Every row gives one point. Each table stands for the endless flat space through its points: a line for two points, a plane for three, and so on. The two share one point or none. Which?
In the rows, 128 means zero.

First, 3 rows:
[[ 56  98 126 148]
 [101 107 141 151]
 [ 84  90 126 172]]
Second (2 x 4):
[[100  91 144 124]
 [ 92 115 140 152]]
They share: [ 94 109 141 145]

First:
[[115 157  83 102 120 175 135 108]
 [130 147 128 107 100 135 140 133]]
Second:
[[125 142 115 103 116 149 145 127]
 [126 133 120 101 124 147 152 131]]
They share: [124 151 110 105 108 151 138 123]

First, 3 rows:
[[160 127 108 161 124 126 134 105 153]
 [154 119  88 117 164 108 150  91 133]
 [163 128 100 159 128 111 135 103 136]]
Second, 3 rows:
[[166 114 110 141 130 104 145  96 138]
 [175 132 126 162 141 109 161 117 156]
 [163  84 102 108 117  85 137  69 114]]
They share: [160 126 102 153 132 118 137 102 144]

First, 3 rows:
[[149 130 119 147 154 117 101 121 109 146 137]
 [143 153 104 138 169 112 110 128 120 129 110]
 [179 150 140 183 142  88 101  86  99 150 110]]
Second:
[[148 145 100 146 172 104 119 123 110 143 121]
 [150 145 126 146 150 118  93 119 118 131 117]
 [136 133  89 141 184  78 124 125 126 147 118]
 [140 127 126 156 150 105  94 121 134 134 119]]
They share: [149 145 113 146 161 111 106 121 114 137 119]

First, 4 rows:
[[122 133 159  98 119 110 114 188 120 120 140  71 138 176]
 [127 112 135 133 148 118 118 140 101 107 104  94 156 142]
 [173 137 135 116 105  66 107 153 133 114 139 100  74 182]
 [168 116 119 135 162 114 133 131 168 129 161  81 104 144]]
Second (3 x 14):
[[194 125 151 104 114 117 142 129 120 113  95  82 100 166]
 [151  96 124 138 125  98 110 103 111 108 146 116  97 136]
 [152 113 124 137 135  93 112 126 120 110 131 106 109 148]]
They share: [157 120 127 133 136  94 116 134 123 111 122 100 112 154]

First:
[[130 190 120 109 158 110 141 115  72 132 160  80 169 158 105 106 185 115]
 [124 144 135 132 167 116 136 132 102 154 177  87 164 111 120 150 175 155]
 [170 186  76  75  98 188 197 133  80  84  80  74 125 150 123 100 107 121]
 [148 192 109 104 141 134 150 116  74 114 139  95 158 157 112 100 153 109]]
Second (4 x 18):
[[143 129 131  96 142 152 174 161 112  98 134  61 138  99 107 152 119 154]
 [113 134 140 116 152 143 174 122 113 134  97  78 121 107 147 125 118 135]
 [139 167 107 122 169 127 174 118  79 121 130 116 153 122 124 140 131 123]
 [145 172 102 124 160 133 166 116  79 126 135 120 155 127 127 135 136 125]]
They share: [149 156 112 114 137 152 158 133  98 123 137  95 146 120 126 133 134 142]

First, 3 rows:
[[118 133 167 119 157 158 121  78  74 122 174 144 143 169 178  90 177 118
  101 123]
 [125 100 127 138 117 121 139 116 108 114 145 140 146 157 147  98 143 126
  111 120]
 [111  94 135 145 116 114 157 112 112 103 122 148 158 163 155 100 139 119
  118 117]]
Second:
[[105 115 130 133 114 118 117 127  74 145 191 123 156 141 106 109 167 114
  113  86]
 [138 100 124 127 123 136 129 115 104 115 158 144 132 150 154 100 146 138
  104 128]
 [144  93 121 122 124 143 131 116 106 109 155 152 125 145 162 104 143 147
  102 134]]
They share: [132 107 127 132 122 129 127 114 102 121 161 136 139 155 146  96 149 129
 106 122]

First, 3 rows:
[[123 141 153 118 127  95 144 138 126 135  79 169  93 112 125 160 127 154
  146  72 114 139 105 101]
 [120 135 151 120 126  93 152 146 133 144  71 183  87 113 114 160 141 161
  150  61 108 148 106  99]
 [124 140 150 116 131  99 139 131 126 129  83 162  99 111 128 162 119 155
  151  77 122 137 107 108]]
Second, 3 rows:
[[141 162 174 106 152 106 137 112  92 134 103 139 105 118 130 165 105 130
  126 108 122 126 121  92]
 [134 161 165 109 136 105 136 120 105 121  95 143 106 112 140 159 105 134
  130 101 123 127 111 101]
 [114 129 133 129 108  81 104 128 133 105  95 135 102 104 168 163  81 158
  162  73 135 103  79 117]]
They share: [129 153 157 114 129  99 128 122 112 117  95 141 105 110 147 160  99 140
 138  94 126 121 103 105]

First:
[[118 141 166 145 131 138 145  88 119 125 130  78 138 135 128 177 168 136
  144 149 137 162 151 160]
 [ 82 197 138 137 195 106 121 140  83 141  90 130 182 115 104 137 128 112
  148 137 125 162 171  76]
 [ 81 181 141 131 175 104 150 141 129 178 141 104 155  85 114 163 138 128
  177 106 151 145 155 118]
 [105 159 154 136 152 105 170 122 158 175 171  89 126  95 128 152 147 126
  176 107 170 145 143 154]]
Second (2 x 24):
[[ 96 162 142 157 131 129 149  80  92 157 117  98 129 146 128 173 144 105
  134 161 140 154 158 142]
 [100 161 147 152 138 127 147  89 100 150 120  97 135 139 126 168 147 112
  139 154 140 156 157 140]]
They share: [108 159 157 142 152 123 143 107 116 136 126  95 147 125 122 158 153 126
 149 140 140 160 155 136]

First, 2 rows:
[[130 121 120  86 109 112 128 136 162 117  94 107 131 127 123 132 118  90
  117 138 114  76 111 125]
 [114 105 124  96 117 116 116 142 160 105 102 101 141 121 127 126 126 100
  129 126 114  92 115 131]]
Second, 4 rows:
[[ 96  96  90 161 112 112  90 122 149  79 124  88 144 127 146 101 145 147
  124 153 119  86  96 158]
 [118 126 162 102  71 115 101 194 140 130  57  69 164 148 133 158 148  95
  119 133  60  70 119 173]
 [101 102 106 148 104 114  94 138 146  90 109  85 148 131 145 114 145 135
  123 148 106  82 101 160]
 [114 122 158  84  83 113  99 186 156 126  67  81 162 134 117 146 142  85
  129 123  76  84 129 155]]
They share: no point

First, 4 rows:
[[133 148  87 131  72 109 145 167 139 177 174 127  88  80 139 109 172 109
  105 108 139 119 174 149]
 [150 153 106 139 111  99 121 171 129 181 117 113 103  82 154 147 128 117
  133 117 135 136 145 106]
 [146 112 119 149 119 121  98 102  72 172 119 168 119 130 117 140 159 118
   96 141 122 210 154 101]
 [153 141 110 149 112 111 110 148 112 170 122 132 108  98 144 144 143 112
  114 122 124 159 153 106]]
Second (4 x 24):
[[169 125 100 183  75 115  85 175 127 147 116 121  86 108 161 147 152  99
  111 105 119 167 155 104]
 [128 140 122 187  80 110  80 188 134 140 117 131 110 105 159 156 158  67
  107  88 116 128 133  95]
 [111 165 137 151 122 110 111 158 121 157 133 142 136  91 144 147 146  77
  104 103 115 107 136  98]
 [164 130 107 175  84 115  92 168 123 149 119 123  92 107 159 143 144 102
  111 108 119 161 154 101]]
They share: [157 145 108 155 108 115 109 152 118 162 129 130 106  95 148 142 148 106
 108 117 118 152 159 110]

First:
[[128  80 106 113 146 150 164 150 148 134  95 102 135 115 123 100 110 157
  118 118  99 118  97 145]
 [121 112 119 129 121 140 150 152 132 139 115 113 161 150 139 121 136 126
  101 130 107  94 110 128]
 [134  98 120 131 126 159 174 143 151 133 102 114 153 138 139 101 125 147
  108 132 101 106  97 131]
 [130  72 106 113 150 155 172 145 155 135  90 100 131 106 121  93 103 163
  124 118  93 122  93 143]]
Second (5 x 24):
[[111 102 134 138 121 151 160 154 144 152 138 131 132 121 155 103 144 128
  107 129 119 101  88 108]
 [116 121 130 138 120 135 164 142 138 163 113 121 156 114 134  87 156 117
  108 142  98 108  95 116]
 [ 91  99 112 148 143 143 192 113 111 190 123 116 149 145  87  80 165 100
  120 103 126 102  59 122]
 [148  96 116 100 118 151 140 155 143  97  92 104 175 150 166 170  91 141
  115 144  79  99 128 126]
 [131 109 119 107 123 139 164 124 120 138  89 112 184 129 135 145 128 102
  132 146  78 115  93 114]]
They share: [123 104 119 129 125 145 158 147 139 140 110 111 157 141 137 114 129 132
 107 130 101  98 106 126]

First, 3 rows:
[[124  86 141 145  94 130  96 116 147 149 137 120 140  84 160 179 145 146
  134 139 128 125 137  87]
 [146  98 169 139  90 150 130 100 153 143 119 140 118 104 138 151 153 126
  136 113 110 129 107 109]
 [145  96 169 144  84 150 123  94 152 136 120 132 121 104 135 159 161 124
  139 110 113 129 112 112]]
Second (2 x 24):
[[134 104 163 139  80 132 112  96 165 147 111 134 114 106 168 147 127 136
  116 125 104 143 125 103]
 [133 109 167 140  71 128 108  87 172 144 103 132 108 112 176 142 120 135
  108 123  98 151 129 107]]
They share: [136  94 155 137  98 140 120 114 151 153 127 138 126  94 152 157 141 138
 132 129 116 127 117  95]

First (3 x 24):
[[148 137 134 184 125 114 146 162 106 174 129 121 164 125 106 122  78 126
  133 152 153 151 127  94]
 [156 153 114 156 129 142 122 134 134 186 113 149 132 105 134 158  90 106
  157 156 133 159 131 130]
 [103 117 169 164 160 154 141 187 141 139 149  91 179 120  91 142 113 156
  138 112 158 131 152  94]]
Second:
[[131 165 170 135 148 176 111 115 152 194 154 110 109  94 147 159  96 122
  159 152 204 114 153 169]
 [103 145 156 125 106 178 115 179 118 152  98 156 159  98 105 127 112 166
  157 152 126 152 165 129]
 [115 137 138 139 126 162 115 189 120 146  96 150 173 100  89 127 120 152
  165 138 102 156 165 105]
 [114 137 122 169 150 141 131 156 139 178 151 135 149 110 137 160  97 139
  133 117 149 156 122 115]
 [111 148 134 143 127 154 107 185 107 163 108 156 168  93  96 112 116 156
  164 137 113 152 164 109]]
They share: [127 137 140 151 149 159 125 156 148 162 129 124 149 107 118 161 108 129
 154 131 141 145 145 121]

First (2 x 24):
[[106 119  99  96 172 141 109 102 100 101 153 137 123 108 151 141 104 148
  126 139 108  87 112 111]
 [106 126 100  94 178 135 102 106  98  97 151 136 120 104 149 144 102 146
  131 145 105  80 109 107]]
Second (4 x 24):
[[ 90  90 111  79 185 128 127  61  85 138 141 134 123 144 174 143  93 142
   90 117 103 106 147 143]
 [109 114  79 113 145 175 119 116 123  81 179 149 135  86 152 131 126 157
  138 143 131 101  98  99]
 [112  98 126  87 176 125 127  69  80 147 122 123 120 160 148 138  82 150
   87 100  85  97 140 145]
 [113 116 100  99 172 162 111  84 126 100 162 152 126 114 156 136 121 163
  113 128 111  98 117 121]]
They share: [106 105  97 100 160 153 123  94 104 109 157 139 129 116 155 135 108 152
 116 127 114 101 118 119]

First:
[[126 148 161 159 159 157  99 111 148 172 103 134 106 114 144  97 100 103
  118 112 119 164 120 110]
 [154 146 152 154 150 150 113  98 142 145  87 126 105  98 126 101 108  76
   98 127 108 144 118 105]
 [163 122 155 136 135 156 116 125 139 127  87 102 102 113 120 128  93  94
   92 145  90 132 142 123]
 [124 144 169 149 151 175  93 143 142 178 107 126 110 132 156 119  78 133
  118 122 109 160 128 124]]
Second:
[[141  87 115 177 129 148  94 118 109 132  48 134 140 121  78 118  82 136
   96 108  98 142 168 136]
 [132  87 133 147 141 160  88  82 127 171  90 107 125 151 120 142  94 118
  135 117  92 136 159 103]
 [118 104 150 128 150 142 147 130 134 149 123 126 111 106 144 115  68  94
   92 103 114 122 128 139]
 [144 146 180 142 154 168  75 102 170 171 110  92  83 142 148 121 122 103
  144 146  99 175 141  93]]
They share: [136 126 160 146 148 154 105 122 148 151 101 114 101 120 132 113  96 106
 112 125 106 154 140 121]

First (2 x 24):
[[ 81 121 109 132 154 156 151 141 142 155 154 157  81 111 111 120  85  83
  115 160  85 120  89 118]
 [111 127 103 156 166 114 133 183 142 143 160 127 111 165 129 126 109 125
  127 142 121 120 131  94]]
Second, 2 rows:
[[ 92 125 100 140 155 129 144 162 134 142 165 151  98 141 123 117 103  97
  129 158 100 120 119 112]
 [100 123 112 148 165 141 140 162 150 156 149 133  94 135 117 129  91 111
  113 144 106 120 101 100]]
They share: [ 96 124 106 144 160 135 142 162 142 149 157 142  96 138 120 123  97 104
 121 151 103 120 110 106]

First:
[[ 98 139 187 114 110 121 142 163 134  95  93 153 172 101 122 147 131 167
  129 161 118  55 162 122]
 [123 133 184  86 153 113 141 157 144 113 114 180 168 133 121 158 143 155
  106 168 120  70 154 137]
 [ 81 176 139 128  98 151  85 143 107  92 118 130 138 100  89 155 141 149
  127 147 152  96  99  99]
 [ 95 132 140 112 103 139  95 168  86  98 115 138  83 114 117 210 111 155
  131 133 158 107  91  80]
 [117 186 117  99 143 156  74 123 119 100 156 169 130 125  77 186 154 144
  103 159 161 116  79 114]]
Second (4 x 24):
[[113 159 172 137 143 137  83 129 125 139 125 187 163 122  97 147 170 158
   72 152 141 116 115 123]
 [ 67 161 140  73 148 130 138 179 116 109 117 138 120 147  94 146 127 101
  117 167 134  89  98  99]
 [ 80 155 143  78 145 129 124 171 115 110 120 140 121 145  99 154 132 112
  116 160 140  94  99 104]
 [ 78 159 142  76 146 133 126 172 106 104 122 141 116 150  84 152 127 115
  125 163 135  94 101  92]]
They share: [103 149 153  97 141 130  98 152 115 117 125 153 131 138 103 162 146 136
 106 150 147 105 104 113]

First:
[[122 144 106 132 113 131 113 160 131 117 109 114 167 147 161 116 134 121
  167 162 141  99 134 115]
 [111 130 118 138 127 134 116 169 129  97 112 133 162 134 153  98 144 134
  178 161 151 106 143 112]
 [140 160  94 126  87 133 101 150 120 138 111  96 184 160 177 133 128  96
  164 173 125  78 125 134]
 [126 160  90 128 109 135 105 148 121 123 121  94 165 145 185 114 122 123
  181 172 133  93 128 141]]
Second:
[[110 150  99 123 136 123 124 156 152 125  92 103 162 157 172 110 115 143
  164 147 128 127 116  93]
 [100 154 109 131 132 134 123 149 153 130  75 109 177 154 185  87 125 162
  176 137 134 137 100  87]
 [ 98 152 118 141 106 132 120 142 149 138  87 113 173 131 175 123 141 149
  156 149 159 111 115 111]]
They share: no point
